Rows are points. Each copy is the shape, with its points in the same order, turned, moved and blurred by noise. Some copies are also mirrored. Which?
(in the rows, 128 means zero)

Shape (7 x 3):
[[145 158 138]
 [ 93 191 101]
 [153  60  94]
 [112 129 140]
 [159  69 132]
 [167  42  84]
 [102 131 158]]
Copy 1 (7 x 3):
[[176 141 134]
 [179 119  67]
 [ 61 166 154]
 [131 112 134]
 [ 88 154 185]
 [ 55 178 172]
 [146 102 146]]
Copy 1 is: mirrored
Copy 2 (7 x 3):
[[104 166 137]
 [127 207  82]
 [ 89  68  94]
 [135 142 122]
 [104  79 131]
 [ 78  49  93]
 [157 147 134]]
Copy 2 is: mirrored

Shape (10 x 4):
[[119 117 136  99]
 [153 127  49 132]
 [186  79 113 101]
 [126 201 192  79]
 [182 219 144  93]
 [113 153 187 131]
 [179 164 158 100]
 [103 122 147  95]
 [167 132 125 157]
 [101  79 149 169]]
Copy 1 (10 x 4):
[[119 104 127 109]
 [170  89  45  99]
 [171  47 126 110]
 [126 194 182 107]
 [197 188 144  85]
 [101 152 159 149]
 [175 141 155 108]
 [ 91 115 142 104]
 [170 103 106 159]
 [ 91  78 111 168]]
Copy 1 is: only turned
Copy 2 (10 x 4):
[[126 129 159 105]
 [175 150 124 173]
 [187  92 154 120]
 [103 175 127  16]
 [166 184  94  36]
 [ 91 116 114  68]
 [158 134 113  55]
 [100 133 166  97]
 [144 102  91 118]
 [ 83  66 123 148]]
Copy 2 is: mirrored
Copy 3 (10 x 4):
[[128 116 119  95]
 [168 125  47 154]
 [193  81 120 124]
 [129 199 157  52]
 [189 218 127  86]
 [101 156 168 105]
 [173 166 145  94]
 [109 118 125  83]
 [155 140 128 161]
 [ 87  88 143 162]]
Copy 3 is: only turned

Shape (9 x 6):
[[119  86  98 158 144  92]
 [ 92 129 129 194  95  83]
 [112  97 156  69 211  99]
 [174 116 124  94  90 129]
 [195 126 108  97 144 186]
 [177 172  79 104 120 137]
 [160 147 154 146 225 164]
 [169  88  77 114 175 131]
 [ 82 177 116 135 141 150]]
Copy 1 (9 x 6):
[[ 80 100 113 168 163 118]
 [ 64 148 137 184 124  72]
 [122 114 172  97 201 183]
 [167  82 133 126 132  78]
 [200  92  82 110 128 132]
 [150 109  76  82 127  80]
 [166 182  88 126 170 184]
 [132  73  77 127 175 146]
 [ 96 161 117 103  92 130]]
Copy 1 is: only turned
Copy 2 (9 x 6):
[[ 91  88 121 135 166 124]
 [ 73 153 101 133 134  88]
 [165  61 221 134 143  99]
 [172 105 112  58 136 124]
 [201 107 137  72 153 189]
 [217 120  83 109 162 142]
 [173 153 209 137 175 174]
 [160  60 136 118 185 169]
 [160 152 125 164 103 140]]
Copy 2 is: mirrored
Copy 3 (9 x 6):
[[ 96 130 117 156 190  93]
 [ 89 147 192 174 148  82]
 [153 137  84  46 178 103]
 [163  78 108 177 148 143]
 [167 118  75 162 166 204]
 [143 137  65 193 114 153]
 [168 211 104 109 200 176]
 [124 125  52 151 209 140]
 [102 167 134 130 100 156]]
Copy 3 is: only turned
Copy 4 (9 x 6):
[[130 100  99 145 172  99]
 [ 90  97 101 209 127  86]
 [130 127 187  76 192  76]
 [167  72 148 118  97 146]
 [156 126 136  75 115 194]
 [134 112  98  88  72 136]
 [129 215 142 101 163 145]
 [172 117 103  79 169 143]
 [ 48 132 119 114 109 117]]
Copy 4 is: only turned
